Rows are points. A path goes straight from each point to the next, and from the last back to the first. The post is the endless flat space through its rows: a point in 2 columns, a line in 3, a plane in 4, and so on, so that a path can go around it. Count how often the path circles the post. Going back the other way cancels.

Post (2 x 3):
[[ 0.18 -0.17 -0.45]
 [ 0.10 -0.62  0.21]]
Path (34 x 3):
[[-0.01 -0.56  0.39]
 [ 0.53  0.11  0.07]
 [ 0.52 -0.29 -0.31]
 [ 0.58 -0.37  0.34]
 [ 0.14 -0.02 -0.12]
 [-0.20 -0.43  0.33]
 [-0.48 -0.76 -0.15]
 [-0.15 -0.77 -0.12]
 [-0.29 -0.51 -0.03]
 [-0.06  0.13 -0.22]
 [ 0.52 -0.15  0.14]
 [ 0.82  0.29 -0.51]
 [ 0.27  0.07  0.12]
 [-0.31  0.12 -0.55]
 [-0.30 -0.73  0.15]
 [ 0.20 -1.12 -0.16]
 [ 0.50 -0.52 -0.39]
 [ 0.53 -0.25  0.22]
 [ 0.22 -0.05 -0.22]
 [-0.52 -0.08 -0.20]
 [ 0.08 -0.27 -0.02]
 [ 0.66  0.17  0.01]
 [ 0.41 -0.03 -0.60]
 [ 0.26 -0.90 -0.51]
 [-0.16 -0.67 -0.80]
 [-0.37 -0.48  0.20]
 [-0.37 -0.39  0.06]
 [-0.47 -0.42 -0.76]
 [ 0.02 -1.04  0.14]
 [ 0.58 -0.49 -0.20]
 [ 0.64 -0.39 -0.22]
 [ 0.54 -0.72 -0.27]
 [-0.02 -1.04  0.22]
 [-0.28 -0.08 -0.71]]
Times around: 0

Post (5 x 6):
[[-0.17 -0.05 -0.09  0.18 -0.27 -0.56]
 [-0.20  0.60 -0.16  0.58  0.68  0.79]
 [ 0.11  0.21  0.30  0.24  0.50  0.53]
 [-0.58 -0.28 -0.22 -0.71 -0.35 -0.93]
 [-0.19 -0.37 -0.20  0.51  0.58 -0.45]]
Path (18 x 6):
[[ 0.49  0.20  0.69 -0.25 -0.31 -0.38]
 [-0.16  0.74  0.17  0.56  0.28  0.48]
 [-0.53  0.88  0.00  0.75 -0.16  0.25]
 [-0.13  0.87  0.04 -0.06  0.01 -0.01]
 [ 0.09 -0.19 -0.67  0.31  0.92  0.17]
 [-0.38 -0.06 -0.20 -0.21 -0.32  0.12]
 [-0.23 -0.53  0.66  0.06  0.21  0.62]
 [-0.45 -0.83 -0.45 -0.47  0.00 -0.14]
 [ 0.51  0.50 -0.09 -0.07  0.17  0.50]
 [-0.04 -0.22 -0.55  0.04  0.82  0.57]
 [-0.21 -0.03  0.13  0.20  0.04  0.28]
 [-0.67  0.02  0.09  0.21  0.45  0.01]
 [-0.25  0.46 -0.05  0.44  1.16  0.31]
 [-0.07  0.57 -0.41 -0.08  0.23 -0.61]
 [ 0.30  0.29  0.82 -0.31 -0.85 -0.29]
 [ 0.06  0.41  0.30  0.83  0.25  0.62]
 [-0.15 -0.56 -0.38 -0.12  0.14  0.31]
 [ 0.66 -0.19 -0.23  0.35  0.16  0.05]]
Times around: 0

Post (10 x 11):
[[ 0.22  0.33  0.14 -0.31  0.08  0.03 -0.59  0.40 -0.27  0.76  0.60]
 [ 0.48  0.66 -0.15  0.30 -0.73 -0.15 -0.28 -0.30  0.08  0.27  0.00]
 [ 0.12  0.54  0.65 -0.30 -0.19  0.30 -0.40 -0.15  0.15 -0.23 -0.37]
 [-0.08  0.36 -0.24  0.16  0.54  0.13  0.19  0.26  0.39 -0.07 -0.24]
 [-0.15 -0.09  0.33  0.02  0.42  0.20  0.15 -0.11  0.76  0.29  0.33]
 [-0.70 -0.33  1.13  0.45 -0.07  0.19 -0.91 -0.16  0.76  0.54 -0.26]
 [-0.18 -0.49  0.40 -0.03  0.31 -0.41 -0.12  0.38  0.16 -0.36  0.50]
 [-0.25  0.22 -0.39 -0.38  0.96 -0.23  0.31 -0.36  0.47 -0.36 -0.14]
 [ 0.13  0.32  0.32  0.28  0.12 -0.33 -0.06 -0.09 -0.51  0.79  0.29]
 [ 0.40 -0.53 -0.24  0.06  0.70 -0.07 -0.27  0.16 -0.35 -0.19  0.94]]
Path (29 x 11):
[[-0.59 -0.30  0.13 -0.26  0.81 -0.54  0.64  0.22  0.12 -0.68  0.83]
 [ 0.15 -0.42 -0.16 -0.63  0.81  0.18 -0.29 -0.11 -0.27 -0.63  0.65]
 [-0.70 -0.65  0.53  0.10  0.48 -0.39 -0.23  0.40  0.11 -0.12  0.87]
 [-0.21  0.31 -0.32  0.40  0.80  0.13 -0.14  0.28  0.31  0.04 -0.12]
 [-0.21  0.04  0.71  0.26  0.37 -0.75  0.01 -0.22 -0.04 -0.14 -0.15]
 [-0.17  0.22 -0.29  0.12 -0.16 -0.32 -0.47  0.92  0.46 -0.36 -0.50]
 [ 0.14  0.52  0.47 -0.10  0.37 -0.24 -0.89 -0.12 -0.55  1.15  0.01]
 [ 0.37  0.48 -0.10  0.15  0.32 -0.23  0.48  0.34  0.41 -0.02  0.42]
 [ 0.28  0.44  0.60  0.01  0.03 -0.45 -0.82  0.30  0.22 -0.25 -0.42]
 [ 0.29  0.01  0.70  0.81 -0.82 -0.74  0.43 -0.16 -0.12  0.81 -0.11]
 [-0.82  0.43  0.60 -0.28  0.02 -0.92  0.71 -0.81 -0.60 -0.14 -0.84]
 [-0.45  0.57 -0.38 -0.16  0.37  0.12 -0.30 -0.45 -0.25  0.58  0.38]
 [-0.29  0.35  0.17  0.09 -0.02 -0.50 -0.41  0.60  0.03 -0.12  0.20]
 [-0.47  0.10  0.05  0.16  0.59 -0.05  0.05 -0.17 -0.22 -0.37  0.34]
 [ 0.61  0.87  0.59 -0.59  0.41  0.29 -0.47 -0.68  0.26  0.51  0.75]
 [ 0.65  0.40  0.24  0.38  0.03 -0.12 -0.18  0.78  0.08 -0.06 -0.18]
 [ 0.10  0.13  0.94  0.18  0.22  0.55 -0.98  0.24 -0.31  1.50 -0.07]
 [ 0.23 -0.33  0.32 -0.02  0.88 -0.10  0.16  0.38  0.14 -0.08  0.29]
 [-0.03  0.48  0.68  0.31  0.18 -0.01 -0.32  0.27  0.19 -0.02 -0.12]
 [ 0.42  0.73  0.38 -0.20  0.57 -0.50  0.58 -0.33  0.00 -0.20 -0.38]
 [ 0.44  0.25  0.69 -0.39  0.18 -0.36 -0.08  0.31 -0.44  0.15 -0.32]
 [ 0.08 -0.18  0.13  0.25  0.10 -0.17 -0.03 -0.44  0.09  0.83  0.37]
 [-0.32 -0.23 -0.41 -0.32  1.06 -0.19  0.08  0.36  0.50  0.11  0.07]
 [-0.29 -0.52 -0.44 -0.65  1.21  0.53  0.01 -0.06  0.18  0.15  0.41]
 [ 0.10  0.32  0.15  0.33 -0.18  0.23  0.10  0.24 -0.15  0.18  0.24]
 [-0.46  0.16 -0.12  0.50  0.58 -1.19  0.36  0.09 -0.14 -0.71  0.26]
 [ 0.15 -0.01  0.31  0.19  0.81 -0.05  0.12  0.01  0.64 -0.38  0.16]
 [ 0.05  0.03  1.12 -0.07  0.05  0.22 -0.21  0.04  0.73  0.20  0.22]
 [ 0.93  0.25 -0.34  0.27  0.18  0.12  0.21 -0.34  0.43 -0.29  1.07]]
Times around: 2
